Each row of a before or after table is a point. One or more steps were done to the points. Then noise was added and the rows were shuffled. The steps act on columns, c1 being the first. Name the steps. A step turns or swaps two columns, mirrors them in a line or flattens them onto one, adds a multiple of one to another, or multiplies or shifts one. Angles are multiples of 10 degrees, from the lower column toward the higher: turns from -170 to 170, lines from 10 to 170 but not 90. Use the fewest steps. Two steps may share a column if one is a turn and the other turns, adds or multiplies; they go together, in the order done. Otherwise the lowest column goes first.

Before:
[[-.39, -.29],
[-.29, -.12],
[.12, -.02],
[.24, -.03],
[.00, -.15],
[-.41, -.16],
[.03, -.33],
[-.16, -.13],
[-.01, .25],
[.14, -.21],
[.39, -.09],
[.36, .10],
[-.39, -.15],
[-.21, .02]]
After, 14 rows:
[[.58, .10],
[.63, -.07],
[-.01, .24],
[-.01, -.17],
[-.48, -.13],
[.17, -.02],
[-.63, -.29],
[-.24, -.12],
[.37, -.04],
[.22, -.21],
[.04, -.34],
[-.66, -.18],
[-.64, -.16],
[-.34, .03]]
Steps: multiply c1 by 1.6

Before:
[[-.17, .08, .29, -.35, .11, .42],
[.14, -.07, .40, -.13, -.11, .34],
[-.12, -.19, -.09, -.03, .08, .11],
[.47, -.15, .37, .26, -.24, .32],
[-.17, .35, -.14, .41, -.19, .28],
[-.15, .45, -.25, .20, -.18, .35],
[.34, -.15, .09, -.33, .14, -.08],
[.24, -.25, .35, -.14, -.40, .20],
[-.33, .24, -.24, -.26, -.33, -.23],
[-.02, .36, -.32, -.32, -.42, .42],
[-.18, -.18, -.31, .21, .04, .07],
[-.13, .22, .28, .07, -.50, .38],
[.31, -.09, -.04, .25, -.34, .03],
[.15, .03, .26, -.29, -.54, .35]]
After (14 x 6):
[[.40, .13, .09, .15, -.52, -.14],
[.10, -.13, -.02, .41, .09, -.22],
[.31, .03, .10, -.58, -.58, .17],
[.10, -.13, -.02, -.06, .08, -.10],
[.34, .30, .00, .46, -.11, -.12],
[.33, .22, .00, .85, -.15, -.17],
[-.20, .15, .05, -.51, -.26, -.34],
[.42, .27, .05, -.60, -.38, -.07],
[.42, .05, -.05, -.68, .07, -.14],
[.04, -.07, .06, .47, -.31, .31],
[.31, -.09, .03, -.29, -.18, .18],
[.29, -.11, .06, .53, -.31, .51],
[-.08, -.11, -.04, -.68, .11, .35],
[.21, -.17, .11, -.31, -.45, .24]]
Steps: swap c1 and c6; multiply c2 by 0.7; flatten c3 and c5 onto the line at 100 degrees; multiply c4 by 2

Before (9 x 11):
[[-.13, -.04, -.07, .20, -.30, -.30, .32, .10, -.30, -.26, .03],
[-.31, -.24, .00, .18, .14, -.38, -.20, -.15, -.07, .15, .04],
[.17, .23, -.29, -.29, .16, .05, .00, .05, .26, .31, -.07],
[.32, .17, -.24, -.38, .18, .15, -.25, .32, .29, -.18, .05],
[.18, -.16, -.06, .15, .11, .03, -.21, -.23, .03, -.12, .23],
[.23, -.01, -.27, -.20, -.33, -.17, -.20, .18, -.25, .24, -.48],
[.02, -.26, .42, .11, .10, .10, .02, .01, .33, .03, -.46],
[-.16, -.23, -.07, .09, -.23, .16, .10, .18, -.10, -.03, -.50],
[-.33, -.20, .27, -.02, .09, -.10, .17, -.24, -.16, -.15, .10]]
After (9 x 11):
[[-.31, -.27, .13, .44, .37, .37, -.37, -.20, -.07, -.09, .03],
[.20, .07, -.14, .38, .11, .14, .03, -.57, .04, .02, .23],
[-.33, -.03, .02, -.07, .16, .21, -.10, -.39, -.16, .30, .10],
[.18, -.03, .12, -.73, .05, -.23, .21, .16, .26, -.42, -.06],
[.03, .18, .24, .28, .07, .21, .08, .69, .32, .34, -.45],
[.33, .08, -.28, -.95, .13, -.21, .15, .25, .29, -.14, .05],
[.24, -.17, .08, -.49, -.31, .08, -.13, .90, -.25, -.38, -.48],
[-.13, -.26, -.28, .50, -.35, .14, .01, .05, -.30, .06, .02],
[-.16, .22, -.07, .24, -.15, .16, -.17, .93, -.10, -.07, -.51]]
Steps: add 1 times c1 to c7; turn c5 and c7 by 30 degrees; turn c2 and c6 by -110 degrees; mirror c3 and c10 in the line at 30 degrees; multiply c4 by 2.5; add -1.5 times c11 to c8

Before (11 x 14):
[[.02, -.08, -.06, -.11, -.03, .21, .21, -.21, -.04, .02, -.07, .11, .27, .11],
[.11, -.02, -.09, -.27, .17, .04, .11, -.10, .00, -.20, .07, .20, .18, .25],
[.04, .09, -.14, .03, .25, .27, .19, -.10, .09, -.29, -.07, .12, .15, .36],
[-.13, .23, -.08, -.11, .22, .03, .13, -.13, -.03, -.28, -.10, .08, .11, .05],
[-.06, .04, -.08, .07, .00, -.11, -.30, .04, .01, .01, .25, -.17, .10, .02],
[.01, .08, -.06, -.08, -.08, -.05, -.39, .08, .05, .07, -.03, .04, -.06, -.01],
[-.06, -.04, -.28, -.16, .17, .20, .12, -.21, .21, -.18, .03, -.02, .11, .11],
[.12, -.09, -.11, -.05, -.17, .03, -.35, .18, -.12, -.14, .13, -.10, .00, -.12],
[-.09, -.07, .00, .00, -.03, -.14, -.17, .08, -.05, -.10, .06, -.04, -.23, .05],
[.14, .05, -.23, -.18, .22, .10, .14, -.13, -.17, -.09, -.11, -.01, .07, .26],
[-.03, -.29, .07, -.21, -.07, -.05, -.12, .11, .03, .10, -.31, -.16, .38, -.01]]
After:
[[.10, -.07, .10, .13, .11, -.11, .00, -.09, -.40, .93, .08, .20, .18, .26],
[-.13, .15, .11, -.04, .17, -.23, -.02, -.12, -.42, .89, -.09, .08, .11, .05],
[.11, -.03, -.14, -.02, -.07, .18, .30, .19, -.52, .44, .13, -.10, .00, -.12],
[.14, -.03, .17, .11, .20, -.14, .08, -.13, -.57, .50, -.11, .00, .07, .26],
[-.03, -.25, -.10, .23, -.13, .12, .01, .11, -.37, .05, -.31, -.16, .38, -.01],
[.03, .01, .16, -.17, .37, -.10, -.02, -.10, -.31, .71, -.07, .12, .15, .36],
[-.09, -.05, -.09, -.05, -.15, -.03, .11, .08, -.45, .26, .06, -.04, -.23, .05],
[.02, -.06, .14, .11, .16, .15, -.10, -.21, -.44, .11, -.07, .11, .28, .11],
[-.07, -.10, .19, .04, .25, -.02, .14, -.20, -.19, .72, .04, -.02, .11, .12],
[-.05, .03, -.13, -.06, -.09, -.06, .26, .05, -.40, -.13, .24, -.17, .09, .02],
[.01, .11, -.20, .11, -.08, .01, .30, .08, -.35, -.07, -.03, .04, -.06, -.01]]
Steps: turn c2 and c5 by 20 degrees; turn c5 and c6 by -60 degrees; turn c3 and c7 by -130 degrees; multiply c3 by 0.7; turn c4 and c10 by -150 degrees; multiply c10 by 3; shift c9 by -.40

Before:
[[-.53, -.08, -.08, .14, .07, -.19, -.11, -.27, -.19, .29, .11, -.05, .23, .26, -.09, .19, .12, -.26, .56, -.34, .48, -.21, -.12, .07],
[-.32, -.33, .23, .02, -.27, .20, -.25, .05, -.11, .42, .03, .24, .09, .48, .26, -.16, -.26, .25, .18, .32, .15, .17, .11, .14],
[-.25, -.31, .08, .00, -.12, .44, -.03, -.19, .01, .09, -.02, -.16, .11, -.04, .40, -.04, .01, .14, -.09, .18, .19, .40, -.39, .27],
[.10, .11, -.64, .14, .17, -.04, .13, .35, .05, .13, -.43, -.38, -.13, .02, .07, -.36, .08, .35, -.39, -.08, -.29, -.11, .25, -.56],
[.06, .70, -.35, .18, .36, .22, -.03, .08, .14, .12, -.37, -.30, -.34, -.34, -.32, -.19, .00, .37, -.25, -.16, .00, .02, .73, -.53],
[.06, .06, -.11, -.01, .26, .11, .11, .48, .36, .11, -.71, .19, -.35, -.36, .05, -.46, .15, .51, .15, .04, -.07, -.05, .20, -.17],
[-.03, -.35, -.22, .21, .05, .02, -.38, -.36, -.10, .21, .06, .25, .34, -.06, -.51, .17, -.12, -.61, .36, -.16, .08, -.25, .10, -.03],
[.36, .56, -.32, .38, .67, .12, .22, .26, .22, -.20, -.73, -.45, .11, .02, -.22, -.34, .00, .30, .11, .05, -.30, -.08, .62, -.40],
[.32, -.24, .26, .03, -.31, -.10, -.09, -.14, -.02, .16, .05, .10, -.13, .36, -.15, .22, .01, -.14, .30, -.19, .42, .01, -.19, .02],
[-.24, .13, .40, -.25, -.32, .23, .16, .03, .00, .39, -.16, .09, -.05, .07, .65, -.24, -.19, -.17, .00, .29, -.24, -.05, -.21, .15],
[-.09, .11, .07, -.11, .16, .16, .11, .47, -.02, .26, .02, .01, .04, -.01, .04, -.05, -.14, .14, -.10, .57, .23, -.02, -.26, -.10],
[.06, .14, -.25, .04, -.04, -.02, -.01, .02, .16, .31, -.42, -.15, -.08, -.20, .65, -.19, -.13, .11, .14, .64, .17, .13, .16, -.28],
[.05, .43, -.52, .01, .17, .01, -.04, .31, .33, -.31, -.41, -.39, -.17, -.26, -.27, -.20, -.46, .42, .33, -.07, -.28, -.14, .33, -.50],
[-.09, -.16, -.14, -.12, .19, -.32, -.49, .00, -.14, .01, .11, .15, .00, .26, -.09, .25, -.11, -.53, .28, -.25, .24, .09, .12, .46]]
After (14 x 24):
[[-.08, -.12, -.14, .57, .26, -.32, -.04, .14, -.13, -.03, .13, .34, -.03, .24, -.09, -.04, -.14, -.58, .25, -.24, .55, .05, .13, .00],
[.06, .10, -.18, -.31, -.10, -.02, .12, -.07, .12, .33, -.41, -.26, -.18, -.25, .66, .09, -.19, .14, .17, .60, .12, .10, .13, .05],
[-.01, .08, -.11, -.19, .17, .12, -.04, -.48, .38, .08, -.73, .35, -.71, -.42, .02, .49, .13, .50, .18, .03, -.13, -.07, .28, .07],
[-.11, .14, .07, .04, .33, .15, .26, -.39, -.02, .23, .02, .06, .10, -.04, .09, .16, -.11, .15, -.09, .56, .04, -.02, -.25, .30],
[-.54, -.09, -.05, -.10, .00, -.21, .37, .36, -.18, .29, .12, -.12, .48, .27, -.11, -.13, .14, -.28, .59, -.31, .33, -.21, -.12, -.28],
[.13, .11, -.59, -.63, .07, -.02, -.16, -.35, .10, .18, -.45, -.76, -.26, .00, .09, .37, .05, .41, -.35, -.09, -.21, -.11, .29, -.01],
[-.32, -.34, .23, .13, -.23, .18, .03, -.15, -.09, .45, .05, .49, .19, .51, .25, -.03, -.27, .20, .24, .38, .33, .19, .10, -.18],
[-.03, -.35, -.24, -.29, -.05, .04, -.13, .39, -.05, .18, .09, .49, .67, -.09, -.55, -.08, -.11, -.61, .36, -.16, .39, -.18, .12, -.47],
[-.26, -.31, .04, .25, -.20, .47, .19, .16, .03, .10, -.03, -.39, .21, .00, .45, -.06, .05, .18, -.10, .18, .08, .36, -.41, -.16],
[.08, .67, -.35, -.66, .21, .20, .01, .09, .16, .16, -.40, -.55, -.71, -.34, -.32, .36, .00, .34, -.28, -.19, .03, .05, .74, -.13],
[.02, .42, -.55, -.42, .14, .02, -.27, -.30, .31, -.32, -.41, -.77, -.37, -.20, -.25, .26, -.51, .44, .33, -.07, -.10, -.12, .30, .28],
[.31, .54, -.34, -.87, .39, .13, -.16, -.05, .21, -.27, -.76, -.83, .23, .05, -.21, .74, .01, .35, .09, .05, -.32, -.06, .61, -.63],
[-.25, .18, .40, .43, -.37, .21, -.10, -.23, .01, .39, -.16, .21, -.13, .04, .68, .01, -.18, -.17, .00, .28, -.22, -.03, -.19, .48],
[.33, -.25, .27, -.02, -.15, -.11, .34, .10, -.03, .19, .06, .17, -.26, .33, -.18, -.42, .02, -.13, .34, -.22, .26, .02, -.22, -.03]]
Steps: multiply c4 by 2.5; turn c4 and c24 by -120 degrees; turn c5 and c16 by 140 degrees; turn c5 and c8 by -150 degrees; turn c7 and c21 by -60 degrees; multiply c12 by 2; multiply c13 by 2

Before, 12 rows:
[[.02, .23, .12, .17, -.15, .09, -.01, .20, -.09, .14, -.22, -.06, .35, .24, .00, .02, .03, .21, -.24, -.13, .16, .09, .06, .17, -.10, -.01, -.41, -.10, -.10, .27, .03, -.21, -.09, -.22, -.12, .05, .19, .07, .04, .15, .09, .09, -.05, .21, -.29, .13, .27, .01],
[-.14, .30, -.14, .07, .03, .09, -.04, .20, -.09, -.11, -.14, -.02, .07, .09, -.03, -.12, -.01, .18, -.15, -.07, .03, .13, -.12, -.05, .12, .22, -.19, -.14, -.14, -.11, -.18, -.17, .10, .12, .06, .11, .16, .08, .02, .03, .30, -.02, -.05, -.01, -.16, .05, .29, -.14],
[-.07, -.67, -.10, .32, -.19, -.25, -.02, .07, .52, -.03, -.14, .01, -.10, .23, .46, -.16, .03, .08, .00, -.28, -.05, -.21, .01, .15, .11, .12, .07, .20, -.22, -.07, -.01, .24, -.15, .24, .29, .10, -.07, -.15, .00, -.05, -.29, -.08, .03, .06, -.16, -.04, .28, .02],
[-.12, .20, .07, .00, .11, -.43, -.02, .15, .10, -.06, -.38, .30, .05, .24, .23, -.05, .12, -.04, .05, -.07, -.02, .64, .39, .19, .06, .31, .07, -.19, -.09, -.07, -.18, -.23, -.12, .13, -.16, .13, .12, -.14, .01, -.38, .26, -.01, .03, -.11, -.39, -.09, .17, .01],
[.02, .07, .20, .14, -.16, -.14, .07, .12, -.11, .11, .04, -.14, .17, .21, .01, .12, .08, -.06, -.02, -.12, .37, -.13, .25, .08, -.08, -.28, .14, -.16, -.19, .09, .07, .15, -.16, -.34, .04, .17, -.17, -.14, .04, .12, .10, .05, .03, .21, .05, -.08, .03, .02],
[.01, -.56, -.11, .10, -.23, -.11, -.11, -.02, .10, .03, .05, .67, -.04, .24, -.01, .23, .16, -.02, -.06, -.23, .08, .06, -.12, .10, .18, -.64, .13, -.16, -.23, -.10, .14, .16, -.04, .22, -.17, .09, .15, -.05, .15, .13, .21, .94, -.05, .03, -.14, -.05, .16, .01],
[-.09, .19, -.02, .02, .13, .01, -.22, .21, -.10, .12, .00, -.15, .20, .07, .03, .02, .00, .06, .03, -.08, .20, -.08, -.10, .20, -.63, .06, -.01, -.13, .05, -.08, .16, -.20, .40, .20, -.03, .16, .13, .07, .01, .05, .21, -.03, .00, -.03, .30, -.11, .31, -.03],
[-.14, .32, -.15, .02, .63, .01, -.02, .19, .05, .01, -.01, .02, -.03, -.05, .12, .20, .29, .02, -.09, -.16, -.05, -.18, .02, .11, .11, .31, .04, -.05, -.17, -.06, -.19, -.05, .00, .21, -.14, .09, .15, -.08, -.03, .03, .29, -.11, -.04, -.10, .05, .05, .34, -.24],
[.03, .22, -.08, .04, -.16, .02, -.06, -.16, -.03, -.59, .06, -.11, -.08, .06, .01, -.11, .13, .02, .01, -.14, -.02, -.15, .05, .25, -.09, -.24, -.12, -.18, -.66, .08, .05, -.23, .22, .14, -.04, -.11, .17, .07, .05, -.04, .07, .20, .00, .21, -.39, .23, .05, -.06],
[.02, .16, -.07, .41, -.22, -.01, -.02, -.22, .30, .16, .01, -.03, .16, .05, -.06, -.16, .18, -.05, .06, -.16, .17, .04, -.10, .00, .14, .20, .11, .09, -.02, .44, -.07, .41, -.15, -.01, -.13, -.08, .07, .06, -.05, .04, -.42, -.08, .02, .19, -.35, .36, .25, -.17],
[.56, .32, -.14, .06, .10, .09, .14, .04, -.08, .04, -.03, -.14, .07, .18, -.02, .07, .18, .14, -.08, -.16, .00, -.18, -.12, .27, -.47, .32, .14, .08, -.12, .41, .16, .22, -.05, -.02, -.12, -.28, .16, -.13, -.04, -.42, .01, .01, -.10, .02, -.41, .04, -.03, -.01],
[-.07, .31, -.01, .01, -.20, -.19, .11, .17, .27, .13, -.14, -.11, .08, .16, .06, -.11, -.01, -.06, -.59, -.08, .00, -.22, .42, .22, .12, -.57, -.08, -.16, .00, -.09, .16, .16, .08, -.04, -.21, .10, -.25, -.06, -.04, .08, .23, -.10, -.04, -.07, -.31, -.07, .31, -.03]]
After (12 x 48):
[[-.15, .32, -.16, .09, .63, .01, -.03, .17, .04, .02, -.03, -.11, -.04, -.05, .15, .09, .29, .01, -.08, -.16, -.17, -.17, .01, .11, .10, .31, .03, -.05, -.16, .12, -.18, -.06, -.03, .19, -.13, .12, .17, -.05, -.02, .03, .28, .01, -.04, -.12, .04, .04, .34, -.23],
[-.11, .18, .07, .09, .11, -.44, -.03, .17, .10, -.05, -.37, -.01, .04, .26, .24, -.05, .13, -.06, .04, -.07, .01, .64, .39, .18, .07, .31, .07, -.20, -.09, .18, -.18, -.22, -.13, -.02, -.14, .20, .13, -.10, .01, -.38, .26, .28, .04, -.09, -.38, -.08, .16, .00],
[.00, -.56, -.12, .10, -.24, -.11, -.10, -.04, .10, .02, .05, .94, -.05, .24, -.04, .19, .16, -.02, -.08, -.25, -.15, .05, -.14, .10, .19, -.61, .14, -.17, -.21, .07, .13, .16, -.03, .26, -.16, .14, .14, .03, .12, .12, .19, .68, -.02, .01, -.14, -.05, .16, .01],
[-.07, -.67, -.11, .34, -.18, -.27, -.02, .06, .52, -.03, -.14, -.08, -.09, .22, .45, -.12, .03, .10, -.01, -.27, .10, -.23, .01, .16, .10, .14, .07, .18, -.22, .14, .01, .26, -.17, .19, .29, .29, -.06, .08, .00, -.06, -.28, -.01, .04, .06, -.17, -.05, .30, .02],
[-.08, .33, -.03, .05, -.20, -.20, .11, .18, .23, .12, -.15, -.10, .08, .17, .07, -.07, -.01, -.09, -.60, -.08, .08, -.22, .43, .21, .12, -.55, -.09, -.17, -.02, -.11, .14, .16, .08, .08, -.20, .13, -.24, -.05, -.05, .09, .23, -.11, -.06, -.07, -.32, -.06, .31, -.01],
[-.09, .19, .00, -.03, .14, .01, -.23, .20, -.10, .12, .02, -.03, .21, .05, .05, .16, -.01, .07, .06, -.09, .13, -.09, -.10, .20, -.64, .06, .00, -.12, .08, .09, .15, -.21, .40, .21, -.02, .15, .13, .07, .01, .04, .21, -.18, .01, -.02, .30, -.11, .31, -.03],
[-.15, .30, -.15, .01, .03, .07, -.03, .19, -.09, -.10, -.14, -.01, .06, .09, -.03, -.05, .00, .21, -.15, -.06, .11, .13, -.11, -.03, .13, .22, -.20, -.16, -.12, .02, -.16, -.20, .10, .16, .06, .10, .17, .12, .04, .04, .29, -.02, -.05, -.01, -.17, .03, .28, -.15],
[.03, .23, .12, .08, -.15, .10, .00, .20, -.10, .15, -.21, .10, .36, .22, .02, .13, .04, .26, -.25, -.12, .08, .09, .06, .17, -.09, -.02, -.41, -.10, -.08, -.04, .04, -.20, -.09, -.29, -.12, .09, .17, .16, .03, .17, .08, -.06, -.05, .23, -.29, .11, .27, .03],
[.05, .22, -.08, -.01, -.15, .03, -.06, -.14, -.04, -.57, .05, .20, -.07, .06, .00, -.08, .13, .04, .01, -.12, .07, -.15, .06, .27, -.09, -.22, -.12, -.17, -.66, .17, .06, -.22, .21, .03, -.04, -.11, .15, .07, .06, -.06, .04, -.09, .00, .22, -.38, .24, .05, -.07],
[.57, .32, -.15, .14, .11, .09, .14, .05, -.09, .03, -.03, -.01, .09, .18, -.03, .05, .17, .17, -.08, -.17, -.05, -.18, -.11, .29, -.46, .32, .12, .09, -.13, .37, .16, .23, -.05, -.48, -.12, -.21, .17, -.07, -.03, -.43, .03, -.13, -.10, .02, -.41, .05, -.03, -.04],
[.02, .07, .20, .17, -.16, -.14, .07, .11, -.10, .13, .02, .07, .20, .20, .02, .34, .08, -.09, -.05, -.13, .15, -.14, .24, .07, -.09, -.28, .16, -.16, -.19, -.24, .07, .16, -.16, -.21, .05, .25, -.17, -.01, .03, .11, .09, -.13, .03, .23, .05, -.08, .01, .01],
[.04, .15, -.07, .27, -.24, -.01, -.03, -.21, .31, .14, .02, -.08, .15, .05, -.05, .03, .19, -.06, .06, -.16, .24, .04, -.12, -.01, .14, .19, .12, .09, -.01, .25, -.08, .41, -.16, -.32, -.12, .04, .06, .28, -.05, .04, -.43, -.05, .01, .20, -.34, .35, .27, -.17]]
Steps: turn c4 and c38 by 40 degrees; add 0.5 times c4 to c36; swap c12 and c42; turn c16 and c21 by -50 degrees; multiply c18 by 1.3; add -0.5 times c40 to c30; turn c30 and c34 by -50 degrees
